Each row of a before or after table is a point. One or more steps were done to the points. Then noise was added and the rows were shuffled. The steps act on columns, c1 being the first. What was done? A step turns or swaps two columns, mirrors them in a line or flattens them onto one, adds a multiple of one to another, or multiplies or shifts one. Angles are multiples of 10 degrees, from the lower column toward the higher: turns from -170 to 170, lines from 10 to 170 but not 90. Use the fewest steps. Two steps may share a column if one is a turn and the other turns, adds or multiplies; they go together, in the order done. Otherwise the lowest column goes first.
In the rows, 128 means zero.

Before (12 x 3):
[[ 86 162 113]
 [139 105 135]
 [173 120 140]
 [153 101 183]
 [ 88 187 152]
 [ 84 173 165]
 [126  93 186]
 [136  98 157]
 [ 87 183 147]
 [ 88 180 138]
 [ 80 137 109]
 [ 92 118  58]]
After:
[[ 60  84 109]
 [143  53 135]
 [111 135 143]
 [ 99 129 138]
 [184  72 140]
 [ 21  67  56]
 [ 72 110 109]
 [118 121 164]
 [207  49 183]
 [111 137 151]
 [186  43 188]
 [165  49 157]]
Steps: add 1 times c3 to c1; shift c2 by -50

Before:
[[103 151 133 116 152 117]
 [ 95 138 106 144 149 135]
 [162 114 130 170 178 106]
 [103 134 111 102 116 129]
 [109 141 113 159  95  78]
 [152 115  72 141 122 144]
 [167 164 108  93 126  86]
 [159  88 142 141  97 120]
 [140 100 106 113 114 112]
 [101 152 125  92 124 117]
 [156 165 130 104  96  89]]
After, 11 rows:
[[122 167 107  96 159 205]
 [141  85 112 177 170 154]
 [138  89 183 123 141 165]
 [114 157 149 149 144 143]
 [143 236 116 125  93 200]
 [140   8 110  98 142 124]
 [118 201 123 127  92 144]
 [131  43 134 113 112 170]
 [118 146 141 114 103 144]
 [116 197 117 152 115 136]
 [138 240 101  97 105 175]]
Steps: multiply c1 by 0.4; multiply c2 by 3; turn c3 and c6 by -140 degrees; multiply c6 by 1.6; swap c4 and c5

Before, 8 rows:
[[ 90 143 113 229 185  85 171  81]
 [ 86 138 128 131 123 139 164 142]
 [126 101 134 127 154  96 202  86]
 [105 126 198 113  82  89 151 168]
 [179  97 146 157  48  97  75 160]
 [109 152  83 174 178  59 175 122]
 [124 187 149 145 200 103 121  93]
 [160  60 170 126 136  99  69 167]]
After (8 x 8):
[[154 112 124 127 127  93 220  90]
 [182 133 126  27  94  88 200  85]
 [198 152 107 108 118 100 132  95]
 [181 136 164  72 113  52 204 122]
 [127 128 122 125  87 142 155 145]
 [136 107  85 140 156 105  78 173]
 [ 84 122  65 156 110  87 172 165]
 [ 53 120 102 103 176 100  89 154]]
Steps: swap c1 and c5; multiply c2 by 0.4; turn c3 and c4 by 170 degrees; add -0.5 times c6 to c7

Before (8 x 11):
[[116 129  73 116 184 148 119 126 183  99 119]
 [127 137  56 104 150 183 130 109  95  80 136]
 [150 154 151  86 148 147 108 101 137  90 112]
 [116 151 124 134 160 184 127  95 125 126 116]
 [ 85 135 201 114  70  72 133 141 152 116 103]
 [ 87 134 180  60  45  87 141 131 159 155  50]
 [171 153  97 135 144 175 128 142 145 110 134]
 [146 187 128 126 134 117  80  99 135 142 155]]
After, 8 rows:
[[103 124  35 115  77 142 135 125 184  56 111]
 [212 125 209  57 163  49 111 133 164 199  81]
 [109  52 128 129 136 131 154 100  91 166 157]
 [194 126 245 117 137  72 125 139 171 100 134]
 [117 111 118 136  94 173 120  98  78 125  88]
 [115 125  12 106 113 179 123 111  69   8 108]
 [ 86 109  74 135 140 168 120 142 166  84 109]
 [ 99  96 161  85 126 138 135  98 100  32 103]]
Steps: turn c1 and c5 by 140 degrees; turn c2 and c7 by -160 degrees; multiply c3 by 1.6; turn c6 and c11 by -30 degrees; add 1.5 times c8 to c9; multiply c10 by 2.5
